Each point is reached from the start by the listed moves, each made 0, 1 or 2 times, or once backwards (-1), plus a little noise. Is the number of moves made odd or even? Then give how often each move was made.
In the rows, zero is written as 128.

Moves:
(1): [147 149]
(2): [101 138]
Start: [146 133]
Points:
[138 164] => even (1, 1)
[ 90 153] => even (0, 2)
[212 165] => odd (2, -1)

Moves:
(1): [153 125 126 141 124 136 125 128 121]
(2): [131 161 125 126 128 116 113 121 125]
(3): [132 125 147 116 130 130 122 126 123]
(4): [138 134 144 157  99 118 110 136 135]
(5): [132 141 134 143 155 131 140 139 109]
(6): [129 130 122 131 122 160 131 137 145]
(7): [131 151 122 126 119 127 153 127 138]
(8): [146 120 127 125 140 128 126 152 140]
Start: [150 132 112 129 136 130 120 110 142]
Points:
[188  71 149 126 204 116 110 166 119] => odd (0, -1, 1, 0, 1, -1, -1, 2)
[249 200 143 232 121  98 145 159 121] => even (2, 0, 0, 2, 2, -1, 2, 1)
[154 140  78 105 205 112 216 160 159] => even (-1, -1, -1, -1, 1, -1, 2, 2)

Moves:
(1): [142 133 125 108 126 126 122 132 133 128 144 130 118 127]
(2): [111 165 129 125 132 118 116 135 139 123 112 123 124 123]
(3): [138 121 148 107 126 135 118 118 133 140 109 132 136 119]
(4): [146 145 140 143 148 133 127 121 136 130 137 121 139 129]
(5): [119 126 120 114 149 113 128 120 121 128 123 124 132 128]
(6): [125 134 117 117 150 167 134 140 129 132 118 145 123 134]
(7): [126 125 138 123 131 126 155 135 127 120 124 123 123 118]
(8): [111 122 141 130 130 124 120 149 136 129 135 146 143 120]
(9): [123 123 137 121 136 140 136 116 150 109 133 131 121 138]
(10): [126 128 119 126 122 123 138 122 143 144 124 128 144 128]
(11): [109 136 131 121 117 136 128 117 127 132 146 123 137 124]
(12): [141 137 138 135 124 133 134 104 134 110 127 156 126 114]
(13): [131 127 127 124 129 131 123 133 126 112 129 125 149 133]
(14): [124 136 137 121 129 116 131 126 114 129 128 129 136 152]
Start: [122 142 144 129 139 117 146 128 125 102 129 135 125 121]
Points:
[ 66 197 230  74 101  79  84  91 158  75 182 182 204 134] => even (1, 1, 1, 0, 0, -1, -1, 2, 1, 0, 2, 1, 1, 2)
[ 83 107 183  53 146  55 193  85 106  34 223 167  85 153] => even (2, -1, -1, -1, 2, -1, 1, 1, 2, -1, 1, 1, -1, 2)
[113 198 249  80 219  67 121 126 196  70  79  93 183 142] => even (0, 2, 2, 2, 1, -1, 1, 1, 2, 0, -1, -1, 1, 1)

Moves:
(1): [151 125 130 128 135 140 133 129 128 129 122 128 130 138 131 135 119 132
 126 140 127 129 129 125 129 126]
(2): [128 146 123 126 131 134 125 130 127 133 125 129 127 126 132 129 135 138
 134 130 134 131 127 126 124 124]
(3): [124 130 156 124 136 132 124 136 127 130 134 127 122 126 133 128 115 134
 129 134 125 135 120 130 126 138]
(4): [125 134 127 145 123 129 136 124 130 125 130 137 135 131 126 132 129 129
 131 124 129 130 126 129 128 127]
(5): [130 123 119 137 152 130 122 121 131 135 130 120 125 130 126 128 132 131
 122 124 134 138 125 135 132 131]
(6): [116 127 123 134 121 143 123 131 118 130 132 133 129 127 117 134 129 126
 129 121 124 127 133 132 129 117]
(7): [128 132 122 131 134 126 146 132 123 128 126 130 130 130 133 129 130 129
 134 126 122 123 127 135 130 125]
(8): [133 130 130 133 125 124 123 147 123 124 127 123 132 127 130 137 124 121
 126 127 130 131 130 122 129 127]
(9): [119 131 115 127 133 140 139 128 153 129 138 122 117 125 121 132 130 130
 137 131 137 140 130 132 132 126]
(10): [128 131 128 130 116 122 136 139 127 145 119 133 126 128 125 119 127 130
 125 134 125 125 129 136 135 131]
(11): [132 131 129 128 122 127 131 130 125 137 143 127 129 129 130 130 128 124
 126 127 131 124 130 130 124 126]
(12): [128 126 129 125 135 127 129 130 127 122 128 144 127 132 130 126 134 126
 122 134 133 121 120 129 132 132]
(13): [131 133 136 119 136 126 131 127 135 129 130 134 146 122 115 126 130 122
 122 121 127 133 132 125 129 121]
(14): [111 128 129 128 133 125 120 128 123 123 124 127 133 149 126 123 117 118
 128 126 132 125 129 126 120 123]
(15): [125 124 126 123 125 132 129 130 128 135 123 128 132 129 140 129 132 128
 128 127 126 128 125 124 129 132]
(16): [126 126 123 128 125 117 124 130 128 132 127 129 126 135 122 148 120 135
 132 130 122 122 126 132 131 134]
(17): [127 121 137 132 123 125 125 133 133 129 124 126 121 142 127 132 144 135
 136 121 124 126 140 131 133 130]
(18): [124 123 126 130 125 129 131 138 122 124 137 131 137 127 130 121 114 146
 125 125 132 128 126 120 127 122]
(19): [131 124 124 131 130 124 124 126 125 135 127 138 126 129 129 127 132 125
 143 131 130 128 132 130 133 127]
(20): [126 128 132 129 129 126 131 130 130 130 135 121 140 120 134 125 132 130
 128 158 131 126 133 136 130 127]
(21): [128 124 136 119 124 129 134 130 118 126 125 130 132 126 127 134 120 131
 120 128 151 136 136 136 124 124]
(22): [128 123 121 128 128 122 132 126 124 129 135 130 129 137 131 129 129 129
 125 136 125 145 126 130 124 127]
(23): [123 130 128 130 126 127 126 127 131 131 127 138 126 123 136 125 126 129
 123 133 123 132 147 126 128 131]
(24): [132 132 125 126 126 131 120 129 129 122 129 128 131 129 137 123 126 131
 127 123 126 125 123 140 129 134]
Start: [108 120 134 124 127 143 140 126 110 129 140 133 137 115 126 128 139 140
 108 109 132 125 120 134 124 137]
Points:
[135 125 106 135 186 204 122  97 149 193 197 133 123  97 114 187  97 193
  98 107 112 176 136 102 124 136] => even (2, 1, 1, 0, 2, 1, -1, -1, 1, -1, 2, -1, 1, -1, 1, 2, -1, 1, 0, -1, -1, 0, 2, -1)
[107 170 141 191 133 115 148 182  73 112 152 192 145 151 196 133 167 170
 119 167  98 134 127 154 125 159] => even (0, 2, 1, 2, 0, 0, 2, 2, -1, 0, 0, 2, -1, 0, -1, 0, 1, 0, 0, 1, -1, 2, 2, 1)
[  7 112  69 187  79 124 144 150  87 159  80 214 120 202  98 152 168 125
 156  59  96  52 115 142 160 137] => odd (-1, 0, -1, 2, 0, 2, 1, 0, 0, 2, -1, 2, -1, 2, 2, 2, 1, 0, 1, -1, -1, -1, 0, -1)

Moves:
(1): [142 123 133 138 136 129 108 124 118 144 146 108 134 121 111 127 130 120
 153 134 115 134 117 136 120 118 143]
(2): [143 152 137 108 150 135 131 117 117 144 120  99 121 127 131 128 132 127
 137 112 122 127 128 146 121 125 126]
(3): [130 139 148 128 131 126 130 125 126 123 134 125 129 116 129 136 123 136
 128 124 125 128 122 130 122 132 134]
(4): [131 129 125 142 136 109 121 133 122 131 117 131 125 127 127 117 126 128
 126 134 120 124 132 125 121 137 131]
(5): [133 129 131 128 144 136 134 132 134 127 129 123 136 129 120 121 117 126
 130 129 139 129 121 123 124 131 125]
(6): [137 139 139 133 126 146 125 136 131 126 116 129 125 120 128 127 134 132
 131 128 121 136 129 128 130 129 123]
(7): [138 122 120 128 113 110 143 102 131 122 114 122 142 132 128 111 129 128
 134 103 132 115 140 121 139 121 120]
(8): [144 125 121 130 124 121 138 145 125 125 129 129 136 133 137 139 131 129
 123 129 120 129 138 128 142 129 116]
(9): [132 121 136 132 133 123 128 128 139 140 127 129 125 132 138 131 123 124
 131 128 130 121 134 129 132 119 122]
(10): [115 127 133 133 123 136 135 123 119 146 122 136 134 128 138 116 135 137
 126 121 123 121 127 136 126 131 139]
(11): [128 140 120 133 122 134 137 128 132 127 136 133 120 126 132 137 124 142
 129 131 121 136 141 125 122 132 132]
(12): [130 139 129 128 131 131 141 126 123 125 135 132 118 124 131 139 133 119
 137 130 120 138 131 118 137 133 130]
(13): [128 141 126 121 135 117 118 105 135 134 127 142 147 146 123 119 134 122
 127 135 137 124 125 131 120 124 128]
(14): [118 121 136 140 119 142 133 130 136 119 126 119 116 150 112 135 127 134
 114 124 136 130 129 137 131 132 132]
(15): [121 117 113 148 120 122 128 122 116 127 116 128 143 127 150 156 149 124
 116 135 135 123 133 117 120 117 133]
(16): [117 126 131 128 126 125 138 128 127 135 124 127 130 119 120 140 137 131
 131 128 125 133 135 127 133 123 129]
(17): [135 133 131 133 137 143 127 141 132 130 137 135 129 129 125 124 151 126
 132 134 132 103 127 128 131 118 109]
(18): [134 125 126 135 121 117 125 129 127 123 113 144 121 136 133 122 132 152
 131 133 132 124 111 131 135 114 137]
(19): [123 132 128 132 129 120 127 132 119 127 130 117 136 135 133 133 126 117
 140 130 117 126 131 117 122 118 124]
(20): [121 125 127 123 110 130 132 126 133 124 133 117 129 126 129 132 128 133
 133 148 139 132 124 131 118 148 138]
(21): [120 134 124 125 129 132 118 124 124 121 136 141 130 126 128 136 120 131
 144 122 147 129 130 129 123 142 136]
(22): [118 129 135 111 147 133 118 106 137 120 140 121 133 138 131 118 142 145
 125 120 151 131 138 134 135 130 133]
(23): [143 124 130 124 138 138 121 120 109 137 115 123 128 119 119 126 117 133
 125 140 111 121 146 123 142 123 120]
(24): [135 117 133 139 129 126 143 132 126 108 120 149 130 120 137 132 129 127
 132 140 119 133 146 139 119 117 120]
Start: [110 120 109 131 109 104 130 113 134 149 138 150 127 135 119 123 121 138
 133 100 148 118 124 134 112 136 148]
Points:
[105 117 150 122 163  77  47  24 183  87 183 174 191 181  34  40  65 113
 174  90 243 103 123 156  61 172 158] => even (1, -1, 1, 1, 1, 0, 1, -1, 0, -1, -1, -1, 2, 1, -1, -1, 0, -1, 0, 0, 2, 1, 0, 1)
[153 114 149 141 133 200  89  70  88  98 138 154 112 101 139 190 116 227
 132  75 145 169 217 167 157 137 171] => even (1, 0, 1, -1, -1, 2, 0, 1, 0, 0, 1, 0, -1, 1, 1, -1, -1, 0, -1, -1, 2, 2, 2, 1)
[182 134  70  96 178 133 138  53 155 192 144 129 155 115  88  83 142 143
 145  62 152  48 229  82 192  94  55] => odd (0, 0, -1, 0, 1, 0, 2, 0, 1, -1, 2, 0, 0, -1, 0, 1, 2, -1, -1, -1, 0, 1, 2, -1)
[ 98 144 136 170 113 162 166 140  96 148 190 142 107 100 111 133 112 126
 186  82 160 109 101 186  37 225 201] => even (1, 1, 1, 1, 1, -1, 0, 0, -1, 2, 0, 1, -1, 1, 0, -1, 1, -1, -1, 1, 2, -1, -1, 1)
[161 128  64 179  87  92 164   7 128 176  57 104 146 220 167 106 195 220
 103  98 191  48 202 173 110 143 158] => odd (0, 2, -1, 2, 0, 0, 2, 1, 1, 1, 2, 0, 1, 2, 2, -1, 1, 1, -1, 2, 0, 1, 1, 0)

Moves:
(1): [128 117 121 124 134 137 133 115 139 120 126 119 129 130 132 137 138 128
 119 107 127 131 123 137 112 144 130]
(2): [123 133 136 123 126 139 118 114 128 128 132 131 134 126 123 127 129 117
 122 136 132 145 127 135 128 134 130]
(3): [122 132 130 114 121 128 128 134 128 117 117 131 120 122 123 127 133 120
 132 121 127 141 134 131 123 116 116]
(4): [140 118 122 130 142 128 127 119 129 125 133 133 133 123 134 125 119 127
 123 114 117 133 129 120 125 123 123]
(5): [128 134 120 138 125 120 134 118 126 136 133 127 125 131 128 127 129 123
 123 135 126 135 130 126 127 133 118]
(6): [133 132 116 135 131 137 131 150 132 117 130 123 137 130 123 122 137 120
 133 124 127 135 134 127 121 122 134]
(7): [130 144 117 128 138 135 130 110 123 118 119 131 131 125 127 126 128 139
 115 123 130 124 127 123 124 139 142]
(8): [112 128 131 143 136 130 123 116 125 153 132 128 124 119 122 134 125 133
 132 125 127 140 147 117 128 127 127]
(9): [129 129 127 133 133 134 143 130 130 134 132 127 119 113 131 115 125 125
 126 123 134 127 125 136 131 124 126]
(10): [127 133 128 121 125 130 128 133 139 135 125 138 146 130 142 129 127 136
 129 124 136 119 140 125 138 130 133]
(11): [134 126 135 135 132 135 124 128 137 117 121 122 130 129 126 133 126 135
 125 121 125 136 128 134 130 125 123]
(12): [113 135 131 129 136 133 132 144 128 115 138 126 120 127 134 129 124 133
 123 129 145 125 128 108 126 143 123]
(13): [121 129 123 147 121 124 134 145 132 123 107 140 123 118 132 136 124 135
 117 128 122 124 120 127 156 137 133]
(14): [130 129 123 133 129 117 130 126 128 127 130 136 119 128 133 131 139 125
 141 117 121 128 127 137 133 142 134]
(15): [121 126 133 126 125 121 130 137 125 123 128 124 129 122 130 134 141 128
 128 126 127 135 133 118 122 119 122]
(16): [139 122 124 134 132 132 124 131 136 124 133 136 120 129 124 125 135 124
 139 141 130 124 124 123 122 122 127]
(17): [123 134 129 134 124 138 132 113 127 121 127 123 138 139 136 130 128 118
 135 121 131 127 132 124 130 123 131]
(18): [138 123 125 121 138 128 137 133 118 123 123 133 112 131 134 129 130 129
 129 122 132 132 141 129 121 126 150]
(19): [136 130 131 133 128 139 125 124 125 130 133 133 123 128 124 137 119 130
 133 134 129 122 127 126 127 132 124]
(20): [130 125 128 133 120 130 129 122 130 129 127 114 133 132 133 123 133 133
 125 118 135 131 128 116 130 129 131]
(21): [124 137 126 127 133 133 127 127 135 125 112 118 125 118 139 129 119 129
 135 131 125 118 130 119 136 125 133]
(22): [118 115 131 135 136 135 132 126 123 127 129 124 136 125 116 135 121 134
 124 137 146 130 126 135 132 138 122]
(23): [119 127 137 118 122 137 134 121 133 116 133 131 141 116 123 120 118 135
 129 135 132 140 143 120 138 126 136]
(24): [125 124 119 133 130 148 118 133 133 124 137 137 128 120 139 119 125 134
 138 133 121 132 131 148 131 136 118]
Start: [133 148 127 121 132 132 129 131 124 114 130 124 132 134 127 130 118 136
 132 121 134 127 137 129 130 139 130]
Points:
[ 57 143 167 197 116 194 167  58 136 105  78  85 103  50 102 158  88 161
  83 101 176 208 131 167 211 213 115] => even (1, 2, 1, -1, 1, -1, 0, 1, 2, -1, 2, 0, 2, 1, 0, -1, 0, 0, 1, 2, 1, 2, 1, 0)
[121 148  63 178 209 215 158 101 149   7  67 133 114  94 135 183 119 141
 155  50 114 216 213 163 126 202 156] => even (2, 0, 2, 1, 2, 2, 1, 1, -1, 0, 2, 0, 1, 2, 0, 0, 1, 2, 1, -1, 2, 2, 1, 1)
[123 189  82 184 158 149 163 110 140 103  95 132  87 114 112 124 174 147
  93  70 125 197 182 132 106 158 155] => odd (1, 0, 1, -1, 2, 1, 2, 2, 1, 0, 2, 0, 1, 0, 0, 1, 0, 1, -1, 0, -1, -1, 0, 0)
[ 83 183 121 126 130  91 237 160 113 107 105 143 105  90 181 115  68 169
 114 115 228  84 157  89 234 208 151] => even (-1, -1, 1, 0, 2, -1, 0, -1, 2, 2, -1, 2, 1, 2, -1, -1, 0, 1, 0, 1, 1, 2, 1, -1)
[147 143 143 100 129 240  91  97 206 102 139  75 129  95 153  68 114 103
 167 119 147 154 122 147 108 101  96] => odd (1, 2, 1, 0, -1, 0, -1, 0, 2, 0, 1, 0, -1, -1, -1, 2, 0, -1, 0, 2, 2, -1, 0, 1)
[212 141  69 134 210 189 113 174 120  90 139 170 135 144 149 138  73 181
 159 182 151  95 178 150 100 148 110] => odd (-1, -1, 0, 1, 2, 1, 1, -1, -1, 2, 1, 0, -1, -1, 0, 1, -1, 2, 2, -1, 1, 2, -1, 2)
[ 25 157 163 106 163 129  83 132 111 111 131  98  61 102 108 169 121 113
 159 151 162 198 148 176 118 209  55] => odd (0, 2, 2, -1, 1, -1, -1, 1, -1, -1, 1, 2, -1, 2, 0, -1, -1, 0, -1, -1, 2, 2, -1, 1)
[138 149  99 137 199 190 158  73  85  65 152 133 128 132 119  97 113 155
 169  37 185 185 238  45  90 117 184] => even (-1, -1, 2, 2, -1, 1, 2, 2, 0, 0, 0, 1, -1, 1, -1, 1, 2, 2, 0, 2, -1, 1, 1, 0)
[209 198  54 125 153 135 152 195 122  48  57 212  76 136 142 150 114 169
 116 124 107  84 146 122 148 171 197] => even (0, -1, 1, 0, 1, 1, 2, -1, -1, 1, 0, 0, 2, 0, -1, 1, -1, 2, 2, -1, 0, -1, 0, 0)
[ 66 234 133 131 179 193  82  76 113  69 127 146  99  89 182 164  74 170
 214  73  95 123 206  65 131 158  88] => odd (-1, -1, 2, 1, -1, -1, 2, 2, -1, 0, 1, 2, -1, 2, 1, -1, 2, -1, 2, -1, 2, -1, 0, 2)
[146 211  54 214 175 193  91 133 193 143 161 181 151 115 138 106 137 179
 166 149 101 137 185 158 140 197 131] => even (0, 0, -1, -1, 2, 2, 2, 2, 0, 2, 2, 0, 0, 1, -1, 2, -1, -1, 0, -1, 0, -1, 0, 2)

Moves:
(1): [131 126 133 131 123 132 131 127 128 128 120 122 135 135 130 123 114 132
 129 117 126 129 132 130 136]
(2): [139 135 131 130 121 127 130 123 128 136 121 136 130 132 122 118 123 130
 131 132 132 131 130 133 133]
(3): [145 119 139 120 127 129 145 132 133 127 140 135 139 125 122 129 140 126
 120 128 126 127 123 126 127]
(4): [127 127 123 133 123 130 128 120 128 118 133 126 127 134 129 123 124 127
 134 130 127 131 131 131 129]
(5): [119 130 130 123 125 131 135 128 128 125 126 130 133 119 117 137 128 125
 129 127 123 130 135 129 135]
(6): [124 125 117 128 136 138 129 123 129 133 134 133 130 133 124 129 133 124
 122 127 131 130 131 127 126]
(7): [125 122 139 126 112 140 143 121 135 116 121 126 122 117 128 139 130 135
 131 116 131 133 120 139 135]
(8): [131 128 128 126 123 126 129 138 125 123 128 127 138 129 128 129 134 133
 128 127 132 124 123 119 125]
(9): [138 130 123 121 130 129 128 136 126 124 126 129 124 135 131 131 134 118
 123 128 117 131 133 127 132]
(10): [124 126 133 135 128 130 125 123 136 128 138 129 132 135 135 141 130 125
 111 137 121 132 134 131 119]
(11): [133 116 133 126 116 134 123 125 136 133 125 125 132 136 136 120 122 129
 140 122 125 116 128 127 126]
(12): [128 125 128 128 129 131 128 122 118 131 130 121 122 131 124 128 134 124
 130 129 127 130 132 123 130]
(13): [119 126 137 121 130 126 118 131 125 129 130 124 128 144 141 128 124 128
 122 133 142 135 128 122 134]
(14): [127 123 139 128 127 134 129 127 128 114 126 130 126 126 130 141 122 141
 125 124 125 128 129 140 138]
(15): [128 132 120 134 115 122 132 133 126 130 120 135 123 151 130 124 120 139
 134 124 134 137 136 144 115]
(16): [136 122 134 133 131 120 129 123 137 124 134 132 127 129 126 137 127 121
 132 130 132 126 131 121 120]
(17): [127 121 131 120 131 128 137 131 134 128 125 111 131 135 138 147 134 135
 129 134 128 141 128 130 127]
(18): [138 122 122 131 127 123 131 136 122 126 120 118 127 127 129 124 134 120
 126 136 126 116 132 129 124]
(19): [151 116 127 127 117 128 131 140 134 128 124 115 126 131 115 128 128 129
 123 140 132 128 131 128 122]
(20): [120 130 123 123 133 124 129 116 129 126 126 129 121 127 129 133 130 127
 127 130 125 125 124 126 126]
(21): [132 131 134 122 125 127 137 130 133 124 128 134 128 136 132 131 128 134
 128 127 133 125 137 124 127]
(22): [135 122 129 131 122 125 121 128 133 131 110 136 140 118 125 110 127 136
 133 118 123 136 127 127 127]
(23): [138 130 120 127 124 117 120 130 124 125 137 127 125 111 127 130 127 128
 132 129 131 122 131 121 122]
(24): [132 130 128 126 128 129 128 132 132 135 127 125 130 131 124 125 138 128
 126 122 129 129 127 130 128]
Start: [134 128 130 115 125 127 142 131 134 125 124 136 125 126 110 127 127 124
 123 119 132 135 136 133 135]
Points:
[136 133 148  93 110 123 149 122 124 120 111 117 120  38  56 135 105 123
 119  91 157 124 140 117 182] => even (2, 0, 0, -1, 2, 0, 1, -1, -1, -1, -1, 0, 1, 0, -1, 0, -1, 0, 1, 1, 0, 0, 2, 1)
[155  83 137  80  91 174 204 125 154  86  59 135 105 142  67 172 177 185
 113  88 144 207 127 168 150] => odd (-1, 0, 0, 0, 0, 2, 2, 1, 1, -1, -1, 2, 0, 2, 1, 0, 1, -1, 2, 2, 1, 2, -1, 1)
[245 110 132  80 109  95 117 187 127 154  87  96 135 110  98  90 137 153
 119 153 162 121 146 109 144] => odd (0, 2, 0, -1, -1, 0, -1, 0, 0, -1, 0, 0, 1, 1, -1, -1, 1, 1, 2, 0, 1, 1, 2, 1)
[178 129  78 148 101  81 145 138 138 135  94 111 146 215  87 114  93 135
 136 148 191 158 195 152  96] => even (2, 2, -1, 2, 1, 2, -1, 1, -1, 0, -1, -1, 1, 0, 2, 2, 1, 2, 1, 1, 0, 0, 1, 2)
[141 121 135 110 107 127 124 166 120 141  18 129 170 168 154  46 111 135
 135  72 162 143 119 114 162] => even (2, 1, -1, -1, -1, 1, 1, 2, 1, -1, 0, -1, 2, -1, 0, 0, 0, 2, -1, 0, 0, 2, -1, 0)
[182  69 104 125  54 107 135 126 195 138  95 154 113 126  89 126  98 148
 175 104 177 125 189 125  45] => even (-1, -1, -1, -1, 1, 2, 1, -1, -1, 0, 2, 0, 0, -1, 2, 2, 0, 0, 2, 0, 2, 2, 2, -1)
[143 160 122  96 113 131 150 118 119 121 145 142 117 165 114 137 121 106
 109 158 127 205 185 134 163] => even (0, 2, 0, 2, 1, 0, 0, -1, 2, 1, -1, 1, 1, -1, 0, -1, 1, -1, 0, -1, 1, 0, 1, -1)
[208 113 137  91  46 140 202 141 160 158   7 116 110 180  67  96 140 192
 162  90 125 217 151 201 141] => odd (0, 2, 0, 0, 0, -1, 1, -1, 1, -1, 0, 2, -1, 0, 2, -1, 2, -1, 2, 1, 1, 2, -1, 2)
[197  68 110  75  83  75  85 206 119  87  45  48 131 159 154 137 107 171
 143 128 135 148 148 114 129] => even (1, -1, -1, 0, 0, -1, -1, 2, 2, -1, 1, 0, 2, 2, 1, 0, 2, 1, 2, 2, -1, 2, 2, 0)
